Each row is a point. Each copy is the shape, with its points in the same order, stretched, turned, moved and blurred by noise. Some copies are also mirrored. Which?
In the rows, 128 means zero.

Shape (8 x 3)
[[180 150  55]
 [140 136  81]
 [ 86 125  77]
 [142 143 153]
 [131 199 122]
 [105 139 183]
 [ 97  94 103]
 [142 133 197]]
Copy 1 (8 x 3)
[[ 34 145  67]
 [ 79 135  94]
 [135 110  85]
 [113 165 160]
 [108 212  96]
 [162 162 174]
 [135  95 123]
 [134 171 206]]
Copy 1 is: mirrored
Copy 2 (8 x 3)
[[155 165  70]
 [133 135  91]
 [125  98 112]
 [120 167 147]
 [ 81 162 106]
 [101 133 172]
 [146  97 134]
 [118 169 181]]
Copy 2 is: only turned

Shape (9 x 4)
[[128 147 169 235]
 [117 139  98 113]
 [136 147 105  82]
 [115 163 106 133]
 [110 134 105 137]
 [115 209  98 112]
 [170 106 216  92]
 [109 107 102  88]
 [185 124 121 110]]
Copy 1 (9 x 4)
[[165  67 104 194]
 [105 154 103 116]
 [102 178 132 108]
 [ 98 149  99 138]
 [119 135  98 129]
 [ 72 190 107 155]
 [149 128 221 110]
 [ 96 148 109  86]
 [159 172 146 112]]
Copy 1 is: only turned
Copy 2 (9 x 4)
[[ 79 154  98 249]
 [129 104 123 119]
 [119 115 140  78]
 [104  92 129 143]
 [137 106 113 142]
 [ 56  74 133 114]
 [113 230 101  60]
 [165 120 105  89]
 [132 160 172  90]]
Copy 2 is: mirrored

Shape (11 x 6)
[[ 88 102 125 164 110  74]
 [128 140 174  76 148  80]
 [188 161 129  92 127 159]
 [164  76 167 169 114  98]
 [108 169 157 102 145 165]
 [141 142  81  89 181 151]
 [194 133 158 138 149  90]
 [141  68 157 137 136  84]
 [ 91 104 160 160 106 144]
 [121 163 160 166  96 164]
 [ 94  67 107  95 116  94]]
Copy 1 (11 x 6)
[[154 154  93 104  57 106]
 [221 159  97 147 148  97]
 [140 106 176 117 193 129]
 [170 100 108 149  61 135]
 [134 146 140 183 174 115]
 [ 99 115 106 125 182  88]
 [171  93 138 132 125 102]
 [185 117  51 129  81 123]
 [125 161 117 159  76 148]
 [112 146 195 157 113 148]
 [165 159  39  87  94 129]]
Copy 1 is: mirrored
Copy 2 (11 x 6)
[[146 181 139 164 145  97]
 [183  94 155  99 116  86]
 [124 108 123  82 124 178]
 [131 175 216 183 138 145]
 [ 86 102 111  79 109  96]
 [103  68 103  84 194 112]
 [144 152 203 107 131 144]
 [152 137 205 181 157 103]
 [ 82 159 141 169 112 102]
 [ 71 176 114 108  86 136]
 [173  98 126 193 171  99]]
Copy 2 is: only turned
Copy 3 (11 x 6)
[[ 91  93  96 202  87 170]
 [151 160  88 127 136 172]
 [179 107 126  71 133  96]
 [169  69  64 197 151 166]
 [145 150 178 120 103 122]
 [103 112 128  74 163 105]
 [183 116  56 156 162 120]
 [142  81  57 180 154 196]
 [129  92 151 199  93 166]
 [165 118 167 179  72 109]
 [ 82  73 101 126 118 206]]
Copy 3 is: mirrored
